Each row of a before or after table is a point. One or more steps were done to the points. Then noise was added and the rows were shuffled. The steps act on how far a point lies along the listed directions, d1 being the first. What was done? A step turns or swaps two directions, mirrors them in a line or flattens them onto one, adds a multiple of one to another, or multiplies one. Angles are multiples of 10 degrees, from the lower direction toward the higher: turns from -170 to 170, lines from 10 to 170 but not 90. Use the fewest steps. Two steps may share a direction if one is a turn and the other turns, adds or multiplies; they go together, in the order done. Otherwise the lowest direction goes first.
(in the rows, 128 means zero)

Directions:
(1): [158 105]
(2): [151 158]
Before (11 x 2):
[[110 137]
 [146 100]
 [116 147]
 [158 115]
 [121 134]
 [168 103]
 [132 133]
 [135  94]
 [158  81]
 [158 103]
 [151 121]]
After (11 x 2):
[[126  79]
 [128 159]
 [118 149]
 [133 133]
 [132  82]
 [148  76]
 [144  99]
 [136  52]
 [142 109]
 [125 139]
 [140  83]]
Steps: add -0.7 times d1 to d2

Directions:
(1): [132 161 125 104 138 177]
(2): [177 155 118 158 122 121]
Before (8 x 6):
[[108 133 144 115 137 150]
 [112 112 135 124 137 143]
 [126 129 132 108 129 157]
 [121 136 127 142 132 127]
 [145 140 126 131 135 143]
 [175 181 115 140 113 152]
 [134 135 136 111 136 149]
 [100 100 139 141 111  91]]
After (8 x 6):
[[130  80 136 193  95  27]
 [149 163 126 104 134 189]
 [122 141 130 104 140 167]
 [147 172 134 124 139 173]
 [142 158 134 100 141 179]
 [ 83 159 133  57 134 213]
 [147 134 126 144 133 144]
 [114 131 129 138 131 125]]
Steps: multiply d1 by 2.5; multiply d2 by -1

Directions:
(1): [154  98 116 104 168 115 134 129  81]
(2): [137  95 126 136  89 117  91 172 116]
(3): [ 69 108 105 129 155 101 112 131 142]
(4): [155 104 116 187 135 110 130  99 141]
Before (11 x 9):
[[157 152 140 133 121 136 146 105 124]
 [147 152 156 116  75 150 136 153 121]
 [131 149 132 116 117 141 122 141 130]
 [164 124 127 136 128 123 139 126 109]
 [141 146 143 147 103 146 136 104 143]
 [146 140 134 103 129 134 130 133 120]
 [139 145 148 123 110 158 135 126 132]
 [141 145 150 121  98 146 132 147 128]
 [144  98 112 155 159 107 134  93 111]
 [140 137 146 132 135 150 155 107 136]
 [111  93 101 158 166  92 113 118 141]]
After (11 x 9):
[[147 114 134 176  89 126 111 117 145]
 [163 117 131 155  96 120 117 130 120]
 [127 140 136  76 121 134 112 165 112]
 [106 155 132  83 111 142 112 165 122]
 [160 114 148 146 105 146 132 132 128]
 [ 93 136 145  91  97 137 111 179 126]
 [200  75 100 238 161  90 142  51 122]
 [ 76 139 144  71  77 134 103 199 119]
 [159  98 112 166 129 100 123 128 117]
 [117 132 144 107  97 151 112 161 125]
 [171 102 101 223 189  95 154  47 158]]
Steps: turn d2 and d3 by 80 degrees; multiply d4 by 3

Directions:
(1): [178 174 154 149 100 159 127 150 157 138 139 125 108 109]
(2): [143 113  98 166 143 128 166 166 127  92 135 113 100 167]
(3): [152 160 134 162 149  97 100 117  71 100 138 120 143 113]
Before (14 x 14):
[[112 104 130 108 104 160 154 156 180 142 125 118 113 162]
 [167 160 165 131 131 120 126 116 120 133 125 133 124 117]
 [118 139 153  81 123 118 107 107 125 153 133 125 133 110]
 [128 163 163  88 108 158  91  91 150 167 112 141 144  73]
 [151 178 165 130 104 157 124 161 188 154 151 138 108  97]
 [117 119 141 109 102 131 118 122 163 135 118 119 137 117]
 [159 169 163 111 126 115  81 105 134 150 134 156 159  93]
 [102 138 146  70  98 159  94 103 162 192 107 148 154  90]
 [177 192 184 119 110 128  64  89 112 169 148 141 159  42]
 [107  83 107 111 107 197 206 187 206 146 114 115  85 171]
 [152 164 133 162 140 125 111 158  87 113 128 131 122 127]
 [ 97 116 131  95 112 112 128 108 134 130 120 131 140 126]
 [118 127 131 120 102 141 119 121 141 160 126 135 122 131]
 [140 136 166  82  79 152 101 114 176 177 130 134 143  93]]
After (14 x 14):
[[ 81  90 111  81 120 145 129 116 156 162 101 138 143 133]
 [142 139 131 128 149 100 107 116 117 117 129 148 157 130]
 [109 111 128 104 110 130 130 129 159 131 115 117 126 125]
 [ 95 113 131  93 109 113 125 109 131 130 116 130 137 130]
 [111  89 125  89  90 221 209 182 242 175 108 123  84 156]
 [155 137 125 149 156  93 104 106  72 113 149 130 151  99]
 [109 119 135  82 139 110 120 111 111 141 132 119 130 128]
 [102 121 119 101 140 135 124 105 134 132 107 133 130 121]
 [106 104 133  99  94 162 165 160 202 151 121 122 114 163]
 [160 152 148 141 146 104 134 120 101 110 125 127 124 133]
 [110 113 120 124 108 144 133 127 136 153 129 137 115 140]
 [133 140 132 143 131 147 151 172 179 127 147 139 101 135]
 [156 167 130 173 145 121 107 156  78 107 128 125 123 129]
 [113  83 126  91 103 140 137 140 168 146 130 125 133 137]]
Steps: flatten d1 and d2 onto the line at 40 degrees; multiply d3 by 1.3

Directions:
(1): [101 110 105 152 140 163  76 155 157 144 130 157  94 116 141 119 104 125
 133 126 179  96 167 104]
(2): [106 148 143 102  86 167 140 178 142  99 140 129 136 158 170 146  93 164
 132  99 102 115 106 114]
(3): [139 152  85 187 101 138 154  93 141 112 162 100 150 128 150  96 116 120
  84 106 123 127 158 116]
Before (12 x 24):
[[124 107 127 137 136 141 119 141 130 140 132 138 119 134 130 134 127 144
  137 149 122 123 129 125]
 [109 125 140 101 137 135 105 159 130 130 114 145 113 139 130 138 102 143
  153 130 127 127 127 112]
 [146 136 169  70 130 105 186 117 107  98 115 106 160 156 129 138 138 140
  129 143  70 156  68 148]
 [130 147 143  99 109 121 155 143 117 108 124 125 142 153 152 156 126 161
  142 108  78 143 102 144]
 [145  90 146 117 164  90 103 120 111 164 107 149 101 111  94 125 158  98
  159 168 155 137 131 141]
 [159 151 119 153 130  82 184  76 112 102 149  98 167 129 117 117 136 115
   90 120  89 152 103 146]
 [153 138  76 207 154 117 121  87 130 141 150 120 137 114 124  89 136  91
  101 136 193 120 188 125]
 [141 126 106 178 146 108 135  90 136 140 144 121 123 113 105  84 139  96
  112 134 159 125 156 134]
 [149 113 128 167 157  84 128  81 126 150 122 111 121 110  99 107 162 106
  112 152 141 152 148 135]
 [127  90 116 144 168 102 104  89 130 142 105 143 105 100  96 106 161  91
  133 158 164 132 166 134]
 [145 132 145 105 135 105 161 126  95 122 118 126 154 149 112 145 154 140
  121 124 105 137 104 152]
 [148 110 111 142 146 108 119 110 137 142 149 123 121 116 116 112 145  99
  113 126 150 141 151 123]]
After (12 x 24):
[[145 168 114 158  85 123 196 102 138  89 172  92 167 149 142  96 119 132
   90 100  90 140 121 131]
 [130 134 162  80 102 108 172 126 110  93 111 117 148 149 127 148 151 139
  141 131  73 155  91 142]
 [103 111 111 133 145 143  81 156 148 140 120 161  94 128 146 136 109 135
  152 122 158 110 158 127]
 [ 86 101 141  91 145 184  82 193 161 119 115 170 100 146 162 134  82 152
  151 136 163  89 131 105]
 [136 106 134 123 145 125 126 132 121 143 121 133 125 132 121 135 139 135
  143 159 110 132 116 135]
 [152 138 126 122 105 116 165 125 132 108 158 101 156 144 143 127 128 123
  106 102 104 146 119 125]
 [126 107 156  86 171 102  98 138 105 149  91 151 107 125  96 137 132 126
  169 160 133 143 120 132]
 [133 112 207  39 128 105 140 176 102 135 102 144 121 153 118 172 144 143
  188 153  94 145  64 146]
 [110 161  84 188  86 171 148 141 172  80 183 113 147 145 187 106  68 144
   74  76 120 102 140  98]
 [108 118 139 111 130 157 107 184 130 128 123 159 118 151 139 150 115 157
  135 112 148  98 126 121]
 [129 155 149 129  86 126 171 138 140  97 144  94 155 158 158 135 121 157
  107 109  78 149 103 117]
 [174 196  88 197  78 116 219  74 112  85 188  61 205 159 166  97 125 122
   67  94 103 151 140 132]]
Steps: turn d1 and d2 by -130 degrees; multiply d3 by 2
